Each row of a before or after table is a point. One or more steps were done to the points. Then noise was added and the rows were shuffled. The steps act on columns, c1 being the first. Write out the steps. A step turns or swaps two columns, mirrors them in a line or flattens them onto one, adds a multiple of one to another, or multiplies or shifts one. Angles are multiples of 10 degrees, from the lower column toward the higher: turns from -170 to 170, lines from 10 to 170 but not 90. Use the fewest steps. Two steps may share a column if one is a turn and the other turns, adds or multiplies; they go together, in the order done. Otherwise the lowest column goes first.

Before (8 x 3):
-0.15 0.08 -0.13
0.27 -0.88 0.05
0.04 0.51 -0.18
0.17 0.25 -0.15
-0.15 -0.11 0.43
0.41 -0.40 -0.21
-0.18 0.49 -0.28
-0.13 0.22 -0.27
After (8 x 3):
0.67 -0.72 -0.50
0.58 0.31 0.03
0.25 0.35 -0.07
0.23 0.55 0.16
0.45 0.49 0.23
0.23 0.10 -0.02
0.85 -0.13 -0.42
0.27 -0.38 0.27
Steps: shift c1 by 0.40; turn c2 and c3 by 40 degrees

Before (12 x 8):
0.43 0.02 0.48 -0.03 -0.11 -0.23 0.10 0.27
-0.10 0.12 0.14 0.18 -0.14 0.39 0.15 -0.18
0.12 0.16 -0.88 0.10 -0.11 -0.28 -0.27 0.06
-0.06 0.08 -0.50 0.29 -0.01 0.13 -0.53 0.05
0.04 0.21 0.10 0.44 -0.09 0.36 0.01 0.38
0.10 0.28 0.43 0.24 0.16 0.04 0.06 -0.34
0.15 -0.56 -0.05 0.29 1.35 -0.48 0.09 0.19
0.15 0.24 0.46 -0.23 0.34 0.35 0.04 0.33
0.62 0.10 -0.28 0.14 0.30 0.06 -0.09 -0.03
0.11 0.22 0.39 -0.05 0.20 0.14 -0.71 0.24
0.11 0.17 0.00 0.27 -0.11 0.39 0.13 0.27
0.13 -0.72 -0.51 0.35 0.08 0.02 0.15 0.24
After (12 x 8):
0.36 -0.17 0.14 -0.17 -0.03 -0.09 0.14 -0.19
-0.01 0.42 0.52 0.37 0.62 0.11 0.16 0.23
0.13 -0.04 0.43 0.34 -0.05 -0.06 -0.56 0.07
-0.30 -0.20 0.38 0.78 -0.07 0.13 -0.25 0.06
-0.25 -0.11 -0.19 -0.48 0.04 0.45 0.08 0.28
0.05 0.03 0.07 -0.50 -0.35 0.14 0.07 -0.32
0.33 0.18 -0.44 -0.35 -0.34 0.13 0.00 0.34
0.38 -0.20 0.25 -0.08 -0.07 0.13 0.14 0.28
-0.47 1.47 0.28 -0.06 -0.19 0.14 0.10 0.18
0.33 -0.20 0.38 -0.27 -0.16 0.03 0.04 0.38
0.03 0.22 0.27 0.20 -0.22 0.61 -0.07 -0.02
0.16 0.05 -0.19 -0.34 -0.28 0.11 -0.72 0.27
Steps: swap c1 and c6; turn c2 and c5 by -120 degrees; turn c3 and c4 by -110 degrees

Before (11 x 12):
-0.46 0.51 -0.31 -0.05 0.19 -0.15 -0.52 -0.02 0.06 -0.07 -0.63 -0.16
0.70 0.29 -0.51 0.26 -0.27 0.00 -0.10 0.45 -0.12 -0.14 -0.44 -0.44
-0.21 0.25 0.34 0.08 0.27 -0.40 -0.24 0.03 0.04 -0.13 -0.51 -0.04
-0.39 -0.19 0.41 0.12 0.15 0.21 0.27 0.27 0.52 0.03 -0.02 -0.30
-0.73 -0.51 0.50 -0.02 -0.23 0.01 0.19 0.37 0.20 -0.15 0.00 0.02
-0.24 0.13 -0.33 0.33 0.32 -0.23 -0.07 0.01 -0.05 0.18 -0.63 0.10
-0.47 0.17 0.16 -0.10 0.28 -0.02 -0.25 0.27 0.33 0.00 -0.96 0.29
-0.15 -0.32 0.39 0.14 -0.10 0.21 -0.32 0.40 0.21 0.15 0.27 0.18
0.59 0.23 -0.25 0.42 -0.46 0.31 -0.05 -0.18 -0.15 -0.05 -0.34 -0.24
-0.16 -0.63 0.32 0.23 -0.33 -0.05 -0.13 0.18 0.61 -0.04 0.05 -0.18
-0.07 -0.16 0.23 -0.18 -0.35 -0.10 0.07 0.21 0.42 0.24 0.17 0.16
After (11 x 12):
-0.20 0.08 -0.20 -0.13 -0.24 0.52 -0.25 -0.24 -0.02 -0.03 -0.52 0.05
-0.08 0.17 -0.17 0.09 0.37 0.18 0.08 0.18 -0.37 0.54 0.16 0.19
0.70 0.49 0.49 0.39 0.05 -0.20 -0.10 -0.21 0.42 0.13 -0.45 0.19
-0.15 0.08 -0.31 0.39 0.09 0.16 -0.16 0.66 -0.26 0.87 0.06 0.56
0.57 -0.13 0.14 0.62 0.11 -0.40 -0.06 -0.25 0.27 -0.01 -0.33 0.04
-0.15 0.35 -0.42 0.18 -0.04 -0.09 -0.32 0.40 -0.27 0.25 0.27 0.07
-0.49 0.06 0.33 -0.17 -0.13 0.01 -0.49 -0.48 0.08 0.13 -0.62 0.18
-0.39 0.23 -0.47 -0.01 -0.19 -0.03 0.28 0.23 -0.09 0.94 -0.02 0.59
-0.49 0.28 -0.13 -0.25 -0.15 0.09 -0.26 -0.12 -0.45 0.09 -0.97 0.07
-0.74 0.28 -0.42 0.15 0.18 0.15 0.21 0.57 -0.15 0.04 0.01 0.15
-0.27 0.03 0.38 0.05 -0.48 0.11 -0.05 -0.13 -0.03 0.02 -0.62 -0.12
Steps: turn c2 and c8 by -80 degrees; turn c3 and c6 by 160 degrees; mirror c4 and c5 in the line at 160 degrees; turn c9 and c12 by 130 degrees; add 1.5 times c12 to c10
